Every row gives one point. The last column is the point's height on a tilted bowl or saddle (a function of degree 2), plus a little noise. Count its main directions that bend up, bend down and stay straight.

Points (10 x 3):
[[-0.83  0.00  0.84]
 [-0.42 -0.40  0.34]
 [ 0.17 -0.02 -0.04]
 [-0.12 -0.12  0.00]
 [-0.27 -0.17  0.09]
 [-0.05  0.05 -0.03]
 [ 0.07  0.55  0.23]
 [ 0.07 -0.26 -0.03]
 [ 0.20  0.39  0.14]
 [ 0.22  0.02 -0.02]]
Directions: 2 up, 0 down, 0 straight

Points (15 x 4):
[[-0.23 -0.09  0.12 -0.38]
 [-0.13  0.01  0.44 -0.51]
 [ 0.41 -0.38 -0.28  0.08]
 [-0.07 -0.10 -0.04 -0.47]
 [ 0.01 -0.51  0.18 -0.17]
 [ 0.09 -0.19 -0.65 -0.26]
 [ 0.44 -0.20  0.42 -0.33]
 [ 0.56 -0.23  0.25 -0.05]
 [-0.65  0.30 -0.18  0.25]
 [-0.30 -0.37  0.12 -0.08]
 [-0.21  0.11 -0.10 -0.43]
 [ 0.37  0.29 -0.18 -0.14]
 [ 0.51 -0.04 -0.10 -0.02]
 [ 0.40 -0.34  0.19 -0.17]
 [ 0.26  0.00  0.14 -0.46]]
Directions: 2 up, 0 down, 1 straight

Points (22 x 5):
[[-0.01 -0.36 -0.03 -0.51  0.43]
 [-0.22 -0.05  0.14 -0.77 -0.37]
 [ 0.22  0.00 -0.55  0.22 -0.21]
 [ 0.03 -0.41 -0.43  0.01  0.23]
 [-0.14 -0.14  0.24  0.04  0.29]
 [-0.03 -0.24  0.10  0.27  0.28]
 [-0.19 -0.04 -0.50 -0.01 -0.16]
 [ 0.42 -0.33  0.54  0.46 -0.59]
 [-0.39 -0.31  0.41 -0.07 -0.03]
 [-0.08  0.50 -0.05  0.02  0.06]
 [ 0.30 -0.16 -0.28 -0.36  0.17]
 [ 0.06 -0.13  0.05 -0.50  0.27]
 [-0.24 -0.36  0.16  0.06  0.35]
 [ 0.68 -0.20 -0.04  0.12 -0.06]
 [ 0.53  0.07  0.18  0.10  0.08]
 [ 0.06  0.16  0.05 -0.46  0.06]
 [ 0.21  0.39 -0.55  0.25 -0.31]
 [-0.09 -0.25  0.03  0.13  0.41]
 [-0.57 -0.09 -0.34 -0.01 -0.51]
 [-0.28  0.41  0.35  0.34 -0.50]
 [ 0.39 -0.05 -0.30  0.04  0.17]
 [-0.31 -0.24  0.31 -0.42  0.08]]
Directions: 0 up, 3 down, 1 straight

Points (49 x 7):
[[-0.14  0.04 -0.34  0.21  0.24 -0.10  0.03]
 [ 0.02 -0.14  0.51  0.27 -0.40  0.32 -0.46]
 [ 0.38  0.70 -0.10  0.28  0.05 -0.08 -0.09]
 [ 0.06 -0.17  0.35 -0.05 -0.04 -0.41 -0.19]
 [-0.10  0.01 -0.23 -0.18  0.36  0.37 -0.13]
 [ 0.04 -0.16 -0.55 -0.19  0.22  0.17 -0.27]
 [ 0.19  0.43 -0.24 -0.06 -0.48  0.17 -0.36]
 [-0.12 -0.14 -0.03 -0.22 -0.35 -0.06  0.04]
 [ 0.01  0.12  0.37  0.57 -0.06 -0.08 -0.24]
 [-0.03  0.04  0.35 -0.30  0.28  0.26 -0.13]
 [-0.05 -0.22  0.33 -0.38 -0.16  0.36 -0.06]
 [-0.32  0.19  0.11  0.13  0.47  0.14 -0.12]
 [ 0.10 -0.40  0.14  0.03  0.46  0.24 -0.34]
 [ 0.11 -0.27 -0.43  0.41 -0.45 -0.38 -0.37]
 [ 0.11  0.04  0.17  0.39 -0.21  0.11 -0.15]
 [-0.11  1.03  0.38 -0.16  0.08  0.43 -0.91]
 [-0.57  0.17 -0.06 -0.62  0.13  0.23 -0.18]
 [-0.06 -0.07 -0.16 -0.46  0.13  0.15 -0.05]
 [ 0.20 -0.29 -0.39  0.01  0.10 -0.50 -0.17]
 [ 0.78 -0.20  0.08  0.44 -0.31 -0.07 -0.55]
 [-0.03  0.27  0.45  0.23 -0.01 -0.15 -0.23]
 [ 0.30 -0.35  0.03 -0.21  0.93 -0.15 -0.49]
 [-0.19 -0.30 -0.27  0.06  0.36  0.01 -0.19]
 [-0.02 -0.31  0.49  0.31 -0.10 -0.13 -0.43]
 [-0.48 -0.23 -0.56  0.45  0.22  0.28  0.00]
 [-0.22  0.20 -0.02  0.80  0.19  0.22  0.08]
 [-0.39  0.41 -0.30  0.15  0.67  0.07 -0.29]
 [-0.23 -0.31  0.26  0.20  0.37 -0.35 -0.41]
 [-0.22 -0.05 -0.57 -0.09 -0.29 -0.06 -0.07]
 [-0.12  0.01 -0.50 -0.19  0.28  0.06 -0.19]
 [ 0.83  0.06 -0.09  0.03 -0.52 -0.62 -0.29]
 [ 0.09 -0.29  0.07  0.62  0.00 -0.44 -0.31]
 [ 0.32 -0.50  0.07  0.32 -0.10  0.19 -0.51]
 [-0.22 -0.29  0.61  0.21 -0.43 -0.26 -0.56]
 [-0.26 -0.47 -0.69  0.24  0.62 -0.15 -0.75]
 [-0.07  0.25 -0.05 -0.19  0.05  0.07  0.01]
 [-0.14  0.30 -0.09  0.59 -0.31  0.16 -0.03]
 [-0.28  0.01 -0.46  0.19  0.18  0.43 -0.02]
 [-0.08 -0.13  0.06 -0.20 -0.01  0.08  0.03]
 [ 0.51  0.18 -0.05  0.14  0.12 -0.40  0.19]
 [ 0.15  0.52 -0.14 -0.44  0.26  0.13 -0.21]
 [ 0.01  0.16  0.00 -0.04  0.22  0.18  0.03]
 [-0.12 -0.30 -0.04  0.02 -0.48  0.59 -0.14]
 [ 0.25  0.15  0.07 -0.06 -0.14  0.27 -0.06]
 [ 0.11  0.10 -0.14 -0.48 -0.03  0.38 -0.09]
 [-0.08  0.04  0.09 -0.02 -0.19  0.21  0.04]
 [-0.27  0.10 -0.11 -0.38  0.52  0.16 -0.31]
 [ 0.14  0.04  0.16  0.27 -0.40 -0.35 -0.23]
 [-0.09 -0.19  0.32  0.08 -0.33  0.12 -0.14]]
Directions: 1 up, 4 down, 1 straight

Points (44 x 7):
[[ 0.57 -0.10 -0.27 -0.56  0.21 -0.46  0.15]
 [-0.11  0.52  0.50 -0.11 -0.12  0.35 -0.44]
 [ 0.02 -0.76  0.11 -0.16  0.13 -0.08 -0.57]
 [-0.47  0.36  0.68 -0.17 -0.43  0.20 -0.82]
 [ 0.33  0.10 -0.29 -0.25 -0.15  0.23 -0.25]
 [-0.17  0.12 -0.17 -0.21 -0.34 -0.32 -0.11]
 [ 0.49 -0.53 -0.19 -0.07  0.50  0.41 -0.44]
 [-0.01  0.10  0.28  0.35  0.21 -0.16 -0.08]
 [ 0.26 -0.23 -0.07  0.10  0.15 -0.49  0.01]
 [-0.20 -0.39  0.37 -0.09  0.35 -0.09 -0.41]
 [ 0.08 -0.02  0.04 -0.07  0.15  0.15 -0.11]
 [-0.56  0.33 -0.27 -0.23  0.00  0.31 -0.36]
 [-0.13  0.05  0.19 -0.31 -0.47  0.05 -0.38]
 [-0.31  0.82  0.25 -0.76  0.46  0.46  0.02]
 [ 0.33 -0.47 -0.36  0.43  0.40 -0.32 -0.23]
 [-0.60 -0.04 -0.02  0.12  0.68  0.11 -0.36]
 [ 0.24 -0.02  0.10 -0.02 -0.04  0.24 -0.20]
 [-0.31  0.06  0.04  0.05  0.14 -0.17 -0.17]
 [ 0.04 -0.10  0.02 -0.25  0.46  0.08 -0.09]
 [ 0.14 -0.06  0.18 -0.24  0.54 -0.12 -0.14]
 [-0.39 -0.04 -0.07 -0.30 -0.45  0.11 -0.51]
 [-0.25  0.24  0.19 -0.09  0.35  0.33 -0.11]
 [ 0.04  0.14 -0.32 -0.07  0.08  0.24 -0.11]
 [ 0.40 -0.07 -0.11 -0.41  0.23  0.39 -0.12]
 [ 0.18  0.27 -0.30 -0.14  0.18  0.18 -0.13]
 [-0.07 -0.45  0.50 -0.08 -0.09 -0.16 -0.48]
 [-0.23  0.07  0.29 -0.28 -0.14  0.29 -0.28]
 [-0.39 -0.07  0.14 -0.51  0.36  0.12 -0.12]
 [ 0.09  0.26  0.02 -0.15 -0.34 -0.24 -0.05]
 [ 0.29  0.32  0.36  0.00  0.16  0.08 -0.25]
 [ 0.08  0.03  0.00 -0.21  0.08  0.53 -0.08]
 [-0.49  0.02  0.44 -0.84 -0.50  0.61 -0.66]
 [ 0.45  0.00  0.14 -0.07 -0.05 -0.40  0.03]
 [ 0.03  0.34  0.34  0.00  0.35  0.64 -0.10]
 [ 0.04  0.01 -0.32  0.06  0.08 -0.21 -0.04]
 [ 0.00 -0.06  0.48  0.17  0.25 -0.05 -0.26]
 [ 0.29  0.06  0.40 -0.19 -0.21  0.05 -0.29]
 [-0.09 -0.37  0.32  0.40 -0.25  0.43 -0.25]
 [-0.33 -0.15 -0.08  0.08 -0.19 -0.17 -0.22]
 [-0.04  0.60  0.51 -0.18 -0.03 -0.62  0.03]
 [ 0.34 -0.02  0.19 -0.61 -0.66  0.21 -0.55]
 [-0.18 -0.22 -0.18  0.15 -0.27  0.67 -0.15]
 [ 0.12 -0.14 -0.09  0.22 -0.24  0.15 -0.13]
 [ 0.15 -0.28  0.03  0.28  0.19  0.48 -0.06]]
Directions: 2 up, 4 down, 0 straight

Points (77 x 9):
[[-0.04 -0.21 -0.03 -0.14  0.07  0.05  0.32 -0.26  0.09]
 [-0.31  0.31  0.15  0.31  0.19  0.10 -0.92  0.18  0.95]
 [-0.06 -0.16 -0.15  0.01 -0.03 -0.47 -0.51  0.50  0.30]
 [-0.33 -0.23 -0.28 -0.45 -0.36  0.31 -0.21 -0.04  0.29]
 [ 0.22 -0.33 -0.28 -0.33  0.26  0.21 -0.64  0.50  0.21]
 [-0.55 -0.48  0.00 -0.39  0.32 -0.26 -0.11 -0.13  0.37]
 [ 0.10  0.13 -0.63 -0.03 -0.25 -0.38 -0.03 -0.56  0.15]
 [ 0.25 -0.19 -0.11 -0.01 -0.23 -0.46 -0.20  0.18  0.02]
 [ 0.02  0.32  0.13  0.08  0.28  0.09  0.52  0.37  0.20]
 [ 0.07 -0.14  0.05 -0.02 -0.25  0.01  0.03 -0.38  0.07]
 [-0.10 -0.30 -0.12  0.07 -0.09  0.69 -0.21 -0.55  0.09]
 [ 0.42  0.19  0.19  0.31  0.10 -0.04  0.60  0.12  0.42]
 [ 0.36 -0.10  0.09  0.13  0.08  0.18 -0.02 -0.72  0.24]
 [ 0.07 -0.46  0.31  0.54 -0.20  0.12 -0.25  0.04  0.23]
 [ 0.24  0.35 -0.57  0.08 -0.44  0.03  0.12 -0.41  0.27]
 [ 0.09 -0.04  0.08 -0.54  0.16  0.21 -0.15 -0.22  0.18]
 [-0.07 -0.21 -0.61 -0.36  0.03  0.51 -0.04  0.55  0.13]
 [ 0.30 -0.08 -0.42  0.05  0.05  0.37  0.40  0.20  0.13]
 [-0.05 -0.12  0.25 -0.14 -0.88 -0.22 -0.15  0.23  0.42]
 [-0.22 -0.32  0.00 -0.51 -0.07 -0.43  0.30  0.28  0.36]
 [-0.18 -0.13 -0.49  0.57 -0.10 -0.05 -0.25 -0.13  0.29]
 [-0.25 -0.12  0.04  0.03  0.39  0.24  0.36 -0.32  0.04]
 [ 0.29 -0.21  0.50 -0.12  0.26 -0.14 -0.13 -0.43  0.42]
 [-0.29  0.12 -0.17 -0.26  0.17  0.04 -0.05 -0.03  0.12]
 [ 0.05  0.22 -0.12 -0.53 -0.44 -0.19 -0.09 -0.05  0.28]
 [ 0.07 -0.25  0.29  0.53  0.75  0.25 -0.03 -0.09  0.63]
 [-0.09  0.33 -0.17 -0.31  0.50  0.04  0.27 -0.27  0.08]
 [ 0.18  0.37  0.16 -0.15  0.64  0.03  0.31 -0.07  0.28]
 [ 0.11 -0.02  0.03 -0.43  0.59  0.05  0.19 -0.38  0.33]
 [-0.20  0.39 -0.41 -0.57  0.13 -0.46  0.29  0.19  0.30]
 [ 0.15 -0.17 -0.19 -0.19  0.02 -0.08 -0.35  0.33  0.04]
 [-0.06 -0.06  0.26 -0.20  0.24  0.00  0.26 -0.11  0.14]
 [ 0.66  0.24  0.20 -0.62 -0.37 -0.11 -0.53  0.29 -0.16]
 [ 0.16  0.05  0.52  0.17  0.37  0.11 -0.41  0.34  0.47]
 [-0.57 -0.09  0.02 -0.06  0.36 -0.57 -0.17  0.34  0.19]
 [ 0.04 -0.03  0.48  0.06  0.76 -0.04  0.39  0.42  0.41]
 [-0.17 -0.09 -0.42 -0.08 -0.30 -0.21  0.29  0.19  0.27]
 [ 0.19 -0.39  0.18  0.56 -0.52  0.38  0.18 -0.33  0.10]
 [ 0.21  0.23 -0.10 -0.19 -0.04 -0.14 -0.40 -0.10  0.18]
 [-0.34 -0.02  0.17 -0.34 -0.56  0.37 -0.24 -0.21  0.43]
 [ 0.15 -0.39 -0.10  0.27  0.07  0.09 -0.12  0.13  0.12]
 [-0.01  0.10  0.01 -1.04 -0.03 -0.11  0.11  0.39  0.46]
 [ 0.17 -0.40 -0.04  0.11  0.22 -0.05  0.12  0.65  0.19]
 [-0.06 -0.01 -0.08  0.08 -0.23  0.18  0.46  0.07  0.20]
 [ 0.26  0.57 -0.23 -0.32 -0.03  0.22 -0.19 -0.34  0.14]
 [-0.25  0.31 -0.14 -0.24 -0.11 -0.04  0.01 -0.21  0.17]
 [-0.36  0.12  0.03 -0.15 -0.06 -0.02 -0.40 -0.41  0.35]
 [-0.14  0.08  0.05 -0.27  0.20 -0.08  0.17 -0.09  0.11]
 [ 0.29 -0.59  0.29 -0.27  0.17 -0.30  0.27 -0.09  0.24]
 [ 0.15 -0.09 -0.17 -0.17 -0.57 -0.60  0.08  0.04  0.24]
 [ 0.20 -0.14  0.28  0.00  0.19 -0.55  0.37 -0.29  0.23]
 [-0.18  0.44 -0.40 -0.02 -0.28 -0.46 -0.68  0.54  0.62]
 [-0.08  0.37 -0.18  0.10  0.16  0.15  0.30 -0.03  0.06]
 [ 0.49  0.02  0.15  0.14  0.22 -0.06 -0.21  0.66  0.10]
 [ 0.44  0.04 -0.18 -0.19  0.41 -0.37  0.07  0.25  0.19]
 [-0.31  0.34  0.39  0.10 -0.40  0.33 -0.31 -0.34  0.46]
 [-0.43 -0.17  0.36 -0.72  0.08  0.17 -0.22  0.21  0.65]
 [ 0.04 -0.17  0.09  0.33 -0.13  0.14  0.52 -0.43  0.15]
 [ 0.02 -0.18 -0.06  0.29  0.04  0.00 -0.04 -0.04  0.10]
 [ 0.52  0.13 -0.05 -0.11  0.03  0.18 -0.09  0.19 -0.07]
 [-0.49 -0.24 -0.24  0.17  0.54 -0.29 -0.03  0.04  0.08]
 [-0.21  0.05  0.00 -0.25 -0.12 -0.30 -0.02  0.22  0.22]
 [-0.38 -0.20  0.14 -0.38 -0.43  0.20 -0.07 -0.30  0.34]
 [ 0.17 -0.17  0.29  0.36 -0.37 -0.20  0.27  0.06  0.16]
 [ 0.60  0.49 -0.14 -0.44  0.19 -0.25 -0.05  0.39  0.09]
 [-0.41 -0.04  0.41 -0.07 -0.09  0.01  0.41  0.17  0.19]
 [ 0.20 -0.27  0.00  0.40 -0.42  0.64  0.13 -0.19 -0.01]
 [-0.27  0.63 -0.35 -0.09  0.43 -0.28  0.54  0.29  0.05]
 [-0.15  0.18  0.24 -0.18 -0.71  0.14  0.04  0.31  0.44]
 [-0.10  0.35  0.29  0.03  0.20 -0.57 -0.02 -0.17  0.10]
 [-0.33  0.06  0.05 -0.31 -0.02  0.36 -0.25  0.01  0.28]
 [-0.47  0.06  0.19  0.48 -0.54 -0.23  0.44  0.54  0.54]
 [ 0.08  0.63 -0.02  0.01 -0.06  0.31  0.41 -0.63  0.27]
 [-0.26  0.27  0.00  0.22  0.36 -0.33 -0.09  0.21  0.02]
 [-0.43  0.05  0.24  0.34  0.37 -0.43 -0.06  0.10 -0.07]
 [ 0.19  0.11 -0.54  0.05 -0.31  0.03 -0.15  0.27  0.00]
 [ 0.35  0.19  0.38 -0.20  0.73 -0.01  0.56 -0.51  0.69]]
Directions: 4 up, 1 down, 3 straight

Points (75 x 9):
[[ 0.06 -0.04 -0.64 -0.19  0.17  0.54  0.11  0.00 -0.08]
 [-0.24  0.05  0.23  0.10  0.13  0.26  0.26 -0.39  0.17]
 [ 0.46 -0.01  0.57  0.27  0.26  0.38  0.60 -0.14 -0.15]
 [-0.08 -0.01 -0.14  0.24 -0.18 -0.11  0.01 -0.59  0.38]
 [ 0.37  0.27 -0.40 -0.18  0.17 -0.09  0.41 -0.02 -0.19]
 [-0.18 -0.09  0.33  0.52  0.04  0.17  0.05 -0.04 -0.14]
 [-0.60 -0.50 -0.28  0.21 -0.09  0.12 -0.55 -0.05  0.43]
 [ 0.05  0.30 -0.21  0.21  0.33  0.13  0.15  0.16 -0.05]
 [-0.15  0.44 -0.17  0.14 -0.31 -0.20 -0.02 -0.21  0.17]
 [-0.03 -0.19 -0.13  0.58  0.11 -0.18 -0.22 -0.14  0.14]
 [ 0.02 -0.10  0.29  0.41  0.31  0.38  0.07  0.06 -0.16]
 [ 0.25  0.14 -0.39  0.42  0.30  0.23  0.26 -0.11  0.05]
 [-0.08  0.11 -0.28 -0.27 -0.30  0.07  0.23  0.35  0.03]
 [-0.03 -0.01 -0.09 -0.54  0.11  0.12 -0.01 -0.24  0.22]
 [ 0.55  0.09  0.12 -0.22  0.23  0.05  0.12  0.32 -0.16]
 [ 0.06 -0.23 -0.15  0.22  0.13  0.49  0.48  0.07 -0.22]
 [ 0.47 -0.16 -0.60 -0.08 -0.56  0.09  0.30 -0.06  0.10]
 [-0.03 -0.09  0.31  0.18 -0.17 -0.11 -0.08  0.27 -0.02]
 [-0.41  0.38  0.02 -0.01 -0.25 -0.85  0.27 -0.73  1.13]
 [ 0.55 -0.17 -0.47 -0.27  0.35  0.49 -0.24 -0.18  0.34]
 [ 0.41 -0.31 -0.25 -0.32 -0.57  0.57  0.20  0.14 -0.02]
 [-0.07  0.09  0.11  0.24 -0.09 -0.10 -0.20 -0.50  0.28]
 [ 0.01  0.13 -0.20 -0.25  0.19  0.03 -0.35  0.60  0.30]
 [ 0.01 -0.18  0.27  0.04 -0.01  0.21 -0.52  0.52 -0.07]
 [-0.23  0.19  0.23 -0.39 -0.27 -0.34  0.64 -0.06  0.47]
 [-0.26  0.34  0.31  0.24 -0.02  0.24  0.07 -0.08  0.04]
 [ 0.01  0.47  0.62  0.38 -0.47  0.50  0.28  0.16  0.27]
 [ 0.06 -0.28  0.52  0.17 -0.09  0.21  0.66 -0.14 -0.03]
 [-0.15  0.34  0.80  0.38 -0.03 -0.20  0.16 -0.02  0.28]
 [ 0.17  0.12 -0.02 -0.01  0.29 -0.28 -0.12  0.04  0.01]
 [ 0.43 -0.48  0.00 -0.17  0.28  0.08 -0.34 -0.18 -0.05]
 [-0.01  0.08  0.15  0.21  0.00  0.03 -0.36 -0.61  0.31]
 [-0.49  0.36  0.08 -0.05 -0.27  0.16 -0.18 -0.18  0.23]
 [ 0.00  0.20  0.69  0.07 -0.33 -0.36  0.26 -0.59  0.66]
 [ 0.28  0.26 -0.16  0.14  0.07  0.03  0.08  0.23 -0.03]
 [ 0.04 -0.38  0.18  0.31 -0.34 -0.22 -0.42  0.19 -0.01]
 [-0.34 -0.04 -0.34 -0.59  0.11 -0.16  0.27  0.20  0.30]
 [-0.61  0.03  0.46 -0.12 -0.55  0.53 -0.13  0.56  0.35]
 [ 0.49 -0.22  0.39 -0.48 -0.05  0.45 -0.58  0.13  0.04]
 [-0.19 -0.13 -0.11  0.18 -0.30  0.14 -0.51  0.41 -0.06]
 [-0.08 -0.25 -0.44  0.26 -0.41  0.19 -0.22 -0.24  0.03]
 [-0.01 -0.06 -0.08 -0.34 -0.13 -0.25 -0.08  0.15  0.30]
 [ 0.12 -0.48  0.14 -0.62  0.02 -0.14  0.30  0.05  0.10]
 [ 0.69 -0.36  0.49  0.19 -0.69 -0.27  0.19 -0.16  0.05]
 [ 0.11  0.46  0.14  0.41 -0.06 -0.05  0.27 -0.28  0.22]
 [ 0.45 -0.32 -0.45 -0.36 -0.40 -0.02  0.01  0.12  0.30]
 [ 0.21 -0.10 -0.37  0.17 -0.04  0.36  0.08  0.11 -0.18]
 [ 0.08 -0.11  0.17 -0.32  0.49 -0.12  0.15 -0.18 -0.07]
 [-0.38 -0.03 -0.82  0.12 -0.33  0.75  0.01 -0.15 -0.74]
 [ 0.20  0.31  0.21 -0.16  0.18 -0.23 -0.10  0.07 -0.02]
 [-0.54 -0.09  0.13 -0.11  0.30 -0.02  0.17  0.10  0.38]
 [-0.02  0.43 -0.22  0.55 -0.28 -0.11 -0.48  0.21 -0.05]
 [ 0.12  0.40 -0.13 -0.08  0.30 -0.19  0.53 -0.27 -0.11]
 [-0.12 -0.21 -0.07  0.39  0.16  0.01  0.48  0.44  0.09]
 [ 0.01 -0.30  0.28  0.68  0.02  0.18 -0.03 -0.36 -0.14]
 [-0.32 -0.17 -0.20 -0.41  0.05 -0.06  0.32 -0.09  0.30]
 [ 0.32 -0.21  0.05 -0.31  0.08 -0.16  0.67 -0.15 -0.23]
 [ 0.49 -0.32  0.03 -0.05  0.01  0.40  0.09 -0.25 -0.23]
 [-0.15  0.03 -0.10  0.04  0.20  0.03 -0.35  0.30  0.10]
 [-0.49 -0.07  0.20 -0.30  0.06  0.05  0.44  0.58  0.50]
 [-0.21  0.38 -0.21  0.09 -0.16  0.16 -0.11  0.04 -0.14]
 [-0.24 -0.06  0.56  0.96 -0.14 -0.66  0.49  0.23  0.80]
 [-0.25  0.37 -0.20  0.13 -0.11  0.09  0.17  0.30 -0.22]
 [-0.26  0.16 -0.08  0.02 -0.47 -0.15  0.14  0.03  0.22]
 [-0.67  0.59  0.16  0.28  0.26 -0.07  0.26  0.32  0.10]
 [-0.18 -0.22 -0.28 -0.35  0.33 -0.51  0.11 -0.14  0.46]
 [ 0.22  0.10  0.06 -0.58 -0.12  0.28 -0.10 -0.55  0.38]
 [-0.10 -0.69 -0.04  0.32 -0.38 -0.68 -0.14  0.06  0.82]
 [ 0.07  0.15 -0.40  0.80  0.27 -0.06 -0.13 -0.01  0.18]
 [ 0.17 -0.36 -0.55  0.15 -0.07  0.01  0.36 -0.10  0.06]
 [ 0.34 -0.28 -0.38  0.49  0.13  0.19  0.74  0.21  0.02]
 [ 0.11 -0.01 -0.30  0.24  0.55 -0.31  0.40  0.00  0.21]
 [-0.16  0.19 -0.30 -0.02  0.02  0.14 -0.08 -0.11 -0.02]
 [-0.27 -0.06 -0.13 -0.13  0.09  0.51 -0.07  0.23  0.01]
 [ 0.03 -0.17  0.63  0.00  0.22 -0.20 -0.17  0.20 -0.21]]
Directions: 5 up, 2 down, 1 straight
